Each row is a point. Each copy is the shape, with its points in the same order, turned, moved and blurred by noise. Some copies are also mirrored. Which?

Shape, 7 rows:
[[ 56  34 -30]
 [ 10  -8   8]
 [ -4 -19  35]
 [ 24 -18 -26]
 [-12  44   7]
 [ 25 -24   7]
 [  1  -4 -31]]
Copy 1 (7 x 3):
[[ 57  30 -18]
 [  8 -10   9]
 [-15 -27  36]
 [ 27 -18 -21]
 [-14  34   8]
 [ 24 -25  14]
 [  7  -4 -28]]
Copy 1 is: only turned
Copy 2:
[[ 60  29  17]
 [  7 -25  22]
 [ -9 -42  42]
 [ 31 -23 -10]
 [-14  29  32]
 [ 21 -36  25]
 [ 12  -7 -13]]
Copy 2 is: only turned
Copy 3, 7 rows:
[[ 50  26 -34]
 [ -4   3   5]
 [-24  -8  33]
 [  6  -9 -27]
 [ -7  52   6]
 [ -2 -24   1]
 [-12  10 -35]]
Copy 3 is: only turned

Shape:
[[-10   0  -9  15]
 [ 40  19  14 -16]
 [  3 -12   3   2]
 [-14   3  19  18]
 [ -8 -16 -19 -51]
 [ -7  12 -23  -5]
 [ 24  -5  -9  -5]
 [-50  13   1  16]
 [ 17  21 -18  -4]]
Copy 1:
[[-15 -12 -27  16]
 [ 39  11  -9 -17]
 [ -5   5 -12  13]
 [ -5 -22  -1  21]
 [-30  36 -20 -29]
 [-11  -6 -35 -13]
 [  8  12 -29   3]
 [-39 -38 -12   3]
 [ 15  -6 -38 -17]]
Copy 1 is: mirrored
Copy 2 (9 x 4):
[[-10  -6 -13   2]
 [ 46   3  27 -21]
 [  9 -24   0  -2]
 [-16  -4  17  11]
 [ -1 -41 -11 -54]
 [ -3   0 -16 -20]
 [ 31 -16  -3 -11]
 [-48   6   0  -8]
 [ 21  14 -11 -21]]
Copy 2 is: only turned
Copy 3 (9 x 4):
[[-21  -8  -7  17]
 [ 31  -5  32   8]
 [ -9   6   0   0]
 [-29  11  13  22]
 [-12 -23   5 -49]
 [-12 -30  -2   4]
 [ 15  -6  -1   0]
 [-60 -16   9  21]
 [  9 -28   7  13]]
Copy 3 is: mirrored
Copy 4:
[[ -9  -7   9   6]
 [ 43  30   5 -15]
 [ 10 -11  18  -9]
 [ -7   3  36   5]
 [  1 -18  -7 -60]
 [-10   4 -11 -10]
 [ 28  -6  -2  -8]
 [-47  -2  25   2]
 [ 10  15 -15  -7]]
Copy 4 is: only turned

Shape:
[[-48 -18  -5  25 -33   2]
 [-45  12 -16   9 -14 -20]
 [ 39  -8  16 -35 -32  46]
 [ 19  -8  26  33  55  -1]
 [-56  -9 -10  16 -17  -3]
 [ 34 -21   5  17  21 -29]
 [ 36  11 -38  30  11  -6]
 [ 32  26   0  22 -14 -13]
 [ 30 -17  24 -51  -3  40]]
Copy 1 (9 x 6):
[[-44  12  13  43 -35 -18]
 [-34  36 -14  30 -18 -38]
 [ 20  12  34 -43 -46  23]
 [ 27  -7  16  26  51  -4]
 [-50  15  -1  35 -22 -29]
 [ 45  -5  14  22   7 -32]
 [ 49  17 -26  31 -10  -1]
 [ 37  47  11  26 -16 -10]
 [ 13  -3  30 -60 -20  11]]
Copy 1 is: only turned
Copy 2 (9 x 6):
[[-33  11  44  32 -29 -16]
 [-39  27   8  22  -9 -25]
 [ 57  -3  13 -24 -53   7]
 [  6 -42  -6  15  38  29]
 [-39  20  37  24 -12 -18]
 [ 16 -46 -12  22  14 -19]
 [ 32  -1 -25  56   7  -8]
 [ 10 -10 -35  31 -26   0]
 [ 54  -9  18 -43 -24   4]]
Copy 2 is: mirrored
Copy 3 (9 x 6):
[[-13 -12  22  32 -20 -28]
 [-28  15  -4  16 -13 -28]
 [ 60  -6  23 -25 -20  43]
 [ -6 -27 -25  30  46  49]
 [-14  -2  16  29  -6 -31]
 [-15 -44 -34   8   7  39]
 [ 19 -15 -60  25 -10  19]
 [  0   5 -33  20 -27  45]
 [ 50 -17  22 -39  11  41]]
Copy 3 is: mirrored

Shape (11 x 8):
[[ 22  -3 -10   8  -2  11   8   3]
 [-16  20  -3   5   4 -13  16  -8]
 [ 20  10  -1  21  -9 -16  12  32]
 [ -9   4  -5 -60   1   8  -8  30]
 [-41  18  -6   1  -7   7  23  29]
 [-23  -2  -5  17  -7  17 -30   8]
 [ 19  -2  15  -6  29  -3   4  24]
 [  6  -8  -8  -2  11  -4  18 -24]
 [ 16  29 -15  23  -7  20  18  -1]
 [ -4  19  16  17  -7  17   6 -14]
 [ 22 -13  -4   4 -11  12  21 -35]]
Copy 1, 11 rows:
[[ 14   6  -8   0   1  17  14   3]
 [-10  29  -1 -11  14 -17   1  -4]
 [ 23  21 -12   9 -12 -11   4  27]
 [-19 -14  -1 -60   1   8   0  38]
 [-37  33 -19 -11  11 -13  11  32]
 [-27  -2 -16  14   9  17 -25  12]
 [ 25  -6   8  -9  22  -4   7  31]
 [  4   2   5  -9  15  -3  19 -22]
 [ 12  42 -14   4   6  24  11   0]
 [-11  31  16  10  12  16  -1   0]
 [  5   6  14   1  -3  20  27 -29]]
Copy 1 is: only turned
Copy 2, 11 rows:
[[ 16 -12  -6   8  -4  12   4   6]
 [-14  10   6   1  10   3  16 -16]
 [ 23  14   6  22  11 -11   3  20]
 [-17   0  -2 -57  -6  11  -4  36]
 [-28  31  18   2   0  21  27  19]
 [-24  -2  17  17 -19  27 -19   5]
 [ 21  -8  11 -12  32  13  -5  12]
 [  1 -28   0  -3   7   5  21 -23]
 [ 17  16 -25  21  -5  18  15  -7]
 [  9  14  12   5 -15  25   6 -25]
 [ 19 -25  -8   2 -18   8  21 -28]]
Copy 2 is: only turned
Copy 3, 11 rows:
[[ 23   4  -6  -7  -9  16   0  17]
 [  5  33  -3   1  -6  -6  10 -11]
 [ 25  22   2   2 -16 -12 -18  32]
 [-38   6  -5 -55  -7 -10   0  17]
 [-25  50   8  -2 -19   3  12  16]
 [-18  22   1   3  16  26 -24   1]
 [ 17   6  17 -27  14 -13   3  24]
 [ 19  -2 -10  -4   0   3  22 -12]
 [ 31  34 -16  -8 -16  30   4  10]
 [ 18  29  14  -8  -8  25  -2 -16]
 [ 27 -15  -9   0 -18  26  15 -15]]
Copy 3 is: only turned
Copy 4 (11 x 8):
[[ 25   3   2   9   0   1   6   7]
 [-15  22  -2   7 -13  -8  19 -12]
 [  9   8  15  18   0 -30  14  28]
 [-12  10 -27 -46 -15   3 -10  37]
 [-36  10 -11  14 -28   8  22  27]
 [-14   9 -14  31 -11   9 -30   8]
 [  1  14  16 -16  25  -6   3  22]
 [  8   1  -3  -6   3  -2  13 -27]
 [ 26  23   9  27 -14  12  22   6]
 [  1  19  21  17 -21  13  -4 -11]
 [ 30 -10   7   0 -12   7   7 -30]]
Copy 4 is: only turned

Shape (12 x 9):
[[-18  17   2 -41  10 -13  14 -10   6]
 [ 11  -1 -24   6 -23 -18   9   4  13]
 [  7  13 -23  28  -3  -1  29  14   5]
 [-21  12  11  -6   0 -13  13 -14  21]
 [  7  18  25 -18  24 -17 -17   7  26]
 [ 14  -9  -7  -6  -4  -3  14  14  17]
 [ 15   7 -29  13   5 -11  -2   4 -12]
 [ 19   6  -9   8 -13  20   7  18 -21]
 [ 11   4 -31  17 -13  23  -4  -4   7]
 [ -4 -55  -4  35   5  15 -31  13 -48]
 [  3 -31  22  27 -15 -11 -21 -16 -38]
 [ 11 -47  17  17  13   1  -7 -32 -36]]
Copy 1:
[[ -7  21 -20 -38 -12 -23   0  -5 -10]
 [ 11  -8  -8  14 -17 -14  29   4   8]
 [-10  10  -7  27   6  -1  42  -2 -10]
 [-19  16   8 -23 -13 -16  10 -14   5]
 [  7  27  19 -27  11 -16 -14  16   7]
 [  5  -9  -5  -7   5  -8  25  10   0]
 [  8   7 -19  32   1 -11   6   2  -6]
 [ -4  -5 -23  17   1  25   9  14 -12]
 [  2  -5 -24  24   4  16  18 -11  21]
 [-37 -54 -16  46  19  -1 -36  14   1]
 [-21 -37  11  30 -19   1 -38  -1  -8]
 [-14 -48   5  16  10  -6 -40 -26 -20]]
Copy 1 is: only turned
Copy 2:
[[ -7  -3   1 -38  15   0  17  -9 -19]
 [ 18  22 -27   5  -5 -21  10  -6   7]
 [ -3  27 -27  26  18 -28  24  17  -2]
 [-15   2   5 -13   9 -19  15 -14   6]
 [  8   3  27 -25  24  -3  -4  22  14]
 [ 16   5 -14   7   6  -1  17  11   9]
 [ 15  24 -25  20  13 -13 -10  16 -17]
 [ 11  23  -9  28 -10   4  19  31 -25]
 [  5  38 -18  33   1   9   3  -3  -2]
 [-13 -17 -24  60 -36  15 -36  36  -5]
 [  0 -20  10  43 -37 -15 -25  12  -8]
 [  6 -42   6  52 -12   6 -19   1 -15]]
Copy 2 is: only turned
Copy 3 (12 x 9):
[[-23  25  -9 -47   2  -8   0 -10  -6]
 [  4 -12 -16   7 -14  -6  11  20   8]
 [ 21  10 -20   9  10   8  14  35   5]
 [-29  18   1 -11  15   3   6   0   5]
 [  2  17  25 -34   8 -14 -23  -4  26]
 [ 13  -4   9 -15  -9   9  12  15   8]
 [ 20  -4 -26   2 -10 -11 -15  12  -4]
 [ 27  22  -5  15 -26  16  -3  16 -16]
 [ 13   0 -24  15 -15  24 -15  11  13]
 [ 24 -30  21  36  -5  17 -51   7 -54]
 [ -3  -4  28  38  -1 -12 -27 -13 -31]
 [ 11 -15  24  27  11   7 -20 -39 -33]]
Copy 3 is: only turned
Copy 4 (12 x 9):
[[ -5  21 -10  -8  29 -21  25 -12  12]
 [ 12 -26  -8  -1 -15  -8   5 -14  24]
 [ 14 -10 -25  25 -22  10   9  10  25]
 [-24  11  -4  12   7 -15  14 -12  24]
 [  8  30  15  15  20 -34 -18 -11  21]
 [ 16 -14   4   7  10   1   1   0  26]
 [ 27  -7 -23  10 -14   1  -7  -9  -4]
 [ 21  -2  -4  -6 -16  19  -4  23   2]
 [  8  -9 -23  -6 -16  25 -20  -5  19]
 [ -6 -38   0  15  -1  21 -46  23 -53]
 [-19 -19  25  11 -21   8 -17  -4 -43]
 [-15 -14  22  23   9  31 -14 -17 -44]]
Copy 4 is: only turned

Shape (16 x 11):
[[ 25 -21 -36   6 -24   9  29   2  -2  -7 -27]
 [ 18  18  35 -10   9  13   0  14   2   4  -4]
 [  3 -45 -45  28  -9  -9  -7 -14   7   3  -2]
 [-18   8 -14 -21   3   6  -7   5 -52  21  19]
 [ 18 -18  26  19  13  -3 -19 -21  -3  11   9]
 [ 13 -22  11  36   1  17   7   4  10  27  24]
 [ 12   9   6   7  -4   2   6   9  13  16 -25]
 [-26 -47 -18  20  20  11 -44 -19  21  18  22]
 [  1  11   2  30 -12   3  15  18  -1  -9 -18]
 [ 10   3  12  14  17 -23 -29  25   1  26   3]
 [-24 -26  -3 -25  18  -7   2  -5   6  55  -9]
 [-28 -19 -11  22   2  -7  -8 -20 -15   7  25]
 [ -8   0  12   3 -14  -3   8  -4 -12  14  25]
 [  7   0 -15  16  -5  -1  10  -3  -2 -14  31]
 [ 14  26 -11  16  16  16 -50 -51  10   1   4]
 [ -1  10  11  17 -26  13 -23   0   5  -1  22]]
Copy 1:
[[ -2 -20 -10   3  -5  -3  48  -6  -2 -30 -12]
 [ 24   2  45   1   8   1  -1  21   1 -13  16]
 [-33 -40 -34  16   0 -10   1 -17   3 -18 -14]
 [-10  -3  -2 -11   8  31 -10  25 -27  33  -2]
 [  1 -29  30  23   5  -4 -36  -6  -8 -10   0]
 [-14 -39  21  44 -11  10  -6   5  19 -12  16]
 [  7  -2  26  10  -5 -17  13  11  14 -11  -6]
 [-39 -35 -19  13  -3   3 -60  -2  28 -15  -5]
 [ -9   3  17  23 -13 -15  20  25 -13 -24   3]
 [  8 -24  12  16  14 -33 -25  25   6   9   8]
 [-32 -20  28 -19  25   5 -12  11  35  25 -21]
 [-47 -20   0  19   0   6 -27   1 -20   3  -1]
 [-22 -10  24   8  -9   8  -2   3 -15  13  23]
 [-17  -6  -6  27   5   8   4  -8 -20 -14  28]
 [ 22  23  -8  27 -10   3 -57 -30   1 -12 -16]
 [ -5  -3  11  14 -38   1 -21   0  -7  -6  27]]
Copy 1 is: only turned
Copy 2 (16 x 11):
[[ 37  -2   5  -2 -25  -3  19 -37  13  -5 -26]
 [ -5   9  10  10  29  24  11  23   6 -14  -6]
 [ 19 -28  -5  11 -17 -18 -18 -53   1  11   0]
 [-31  -5 -12 -28 -11   4  21   8 -35   5   4]
 [ -4 -29   1  36  25  11  -3 -13 -21   6   5]
 [ 10 -18  15  18   6  24   4 -16   2  34  20]
 [ 10  23  10  21   8   4   1  -7   8   2 -16]
 [-29 -34  -8  10  12  -1 -41 -55  -1  29  13]
 [ 19  14  26   7  -9   2   1  -7  12 -12   9]
 [ -1  -6   5  11  19  -5 -28  24 -10  23   1]
 [-40   4   0   0  15 -22  16 -23   6  46 -18]
 [-18 -19  -5  16 -12 -12   1 -31 -18   8  30]
 [-16  -9  -5  12 -10  15  22   3  -3   9  15]
 [ 12 -17 -19   4  -6  11   4 -15   5  -9  34]
 [-15   4 -33  36  16  24 -37 -40 -31 -16  -3]
 [-13  -9  -2  23 -19  27 -13   0   4 -10   6]]
Copy 2 is: mirrored

Shape:
[[-24 -12  16 -11 -25  15 -26  -9   3  13   5  11]
 [ 28 -16   7 -23  -1 -24 -17  27   3  -3 -17  10]
 [-10 -40   8  17  23 -31  46  27  10  -2  -6   9]
 [ -4  10   6 -14  39  35  26  -2  13  26 -29 -22]
 [ -9  14  28   1   7  15  60  36  15 -13  10  17]
 [-11 -29  23 -21  14 -21 -28  -4  17 -32  -7  12]
 [-11   1  32 -42  -4  -1  18  31  26 -16  11   5]
 [ 32 -23 -14  14  44  16  -2  12 -14  10  -6  32]
 [ 22  -1  40 -27  32 -27  44 -13  20   7   7  15]
 [ 18  12  -9 -14   2  31  12  24  18  33 -13 -39]
 [ 27  -9  -9   7 -25   8   2  24   2 -12  30 -19]
 [ 25  -4  21 -32  21  25  12 -10 -34   2   5  11]
 [ 15   3 -32 -19  23  12   2 -11 -13  23 -15   1]
 [ -6  36  18  -6   3 -15   3  -1 -34   8   2   4]
 [ -5   0  12 -35  45  -2  30 -10   0   8   1  21]
 [-19 -19  -4  15  -7   1 -39 -15  -4 -25 -17  46]
 [-17  19  16 -13  10 -21 -31   3  -8  13  11   2]]
Copy 1 (17 x 12):
[[-35   9  -6 -19 -19   0 -16 -36   5 -10   0  17]
 [ -9 -15  -5 -21  -5 -28 -35  31   3  -7  12   9]
 [ -3 -29  -4  11  51 -42  17   2  12  -7  21   6]
 [ 17  -7  23  -2   5  10  16  -6   6   7 -32 -37]
 [ 21 -13  11   0  24  15  45  10  15 -21  19  29]
 [-35  -3  23  -9  12 -29 -37  -2 -16 -41   9  11]
 [ -2   0  25 -38  13   6   4   7  10 -28  31  18]
 [  4 -45 -10  28  13  -1 -33  10  -7  13 -24  13]
 [ 48  13  31   0  35 -25 -16  -1  12 -12  12  15]
 [ 12 -10  -8 -16 -19  22   4  10  30   6  -3 -43]
 [ -2 -15 -43   1  -9  16 -16   7  13 -28  36  -3]
 [ 35 -10   1 -11  -6   8 -22 -10 -35   3  -6  14]
 [  8  -4 -23  -9   9   5 -27   4  -3  12 -38 -17]
 [  2  41 -15   0  -3  -1   2  11 -21  12   1  19]
 [ 21   3  24 -11  41  -1 -12  -7 -10   1 -15  11]
 [-54  -7 -15   9  -5 -20 -28 -10 -15 -32 -30  40]
 [-31  36   3  -2   2   1 -25   4  -9  10  10   9]]
Copy 1 is: only turned
Copy 2, 17 rows:
[[-21 -13   8 -12 -19  33 -36 -16 -11  15  -1   2]
 [ 18   4  -1  16 -14  -3 -23  12   7 -19 -24  16]
 [-11 -16  14  26  13 -25  40  13 -19   5   0  26]
 [-22   0  14 -13  46 -12 -12  22 -23   9 -22 -40]
 [-10  20  28 -20  12 -15  37  12  17  20  11   6]
 [-21 -39  19  11 -10   0 -21 -15  19 -24 -26  20]
 [  0 -14  10 -35  -8 -15  -2  11  35   8   2  18]
 [ 16  12  27  39  46  18 -16  -7 -20 -20  -8   5]
 [ 21 -10  22 -11  20 -59   8 -28  -5   6 -18   0]
 [  2   5 -18  -1  19   5 -21  38  -6  21  -4 -52]
 [ 16  -6 -12  16 -20  27   9   0  17   2  17 -26]
 [ 31   1  25 -31  20  16  -5 -18 -18 -23 -22 -14]
 [ -1  16 -15   1  29   4 -30  -5 -32 -22 -11 -19]
 [ -2  13  32 -25 -26  -6  -8  -3 -35 -22   1 -18]
 [ -3  -8  19 -25  39 -25  -3 -15 -21 -13 -14   5]
 [-39   2  21  22 -15  35 -27 -27  -9 -26  -9  26]
 [ -9 -14  21 -14 -26 -10 -41  -2 -22 -17  12  -5]]
Copy 2 is: only turned
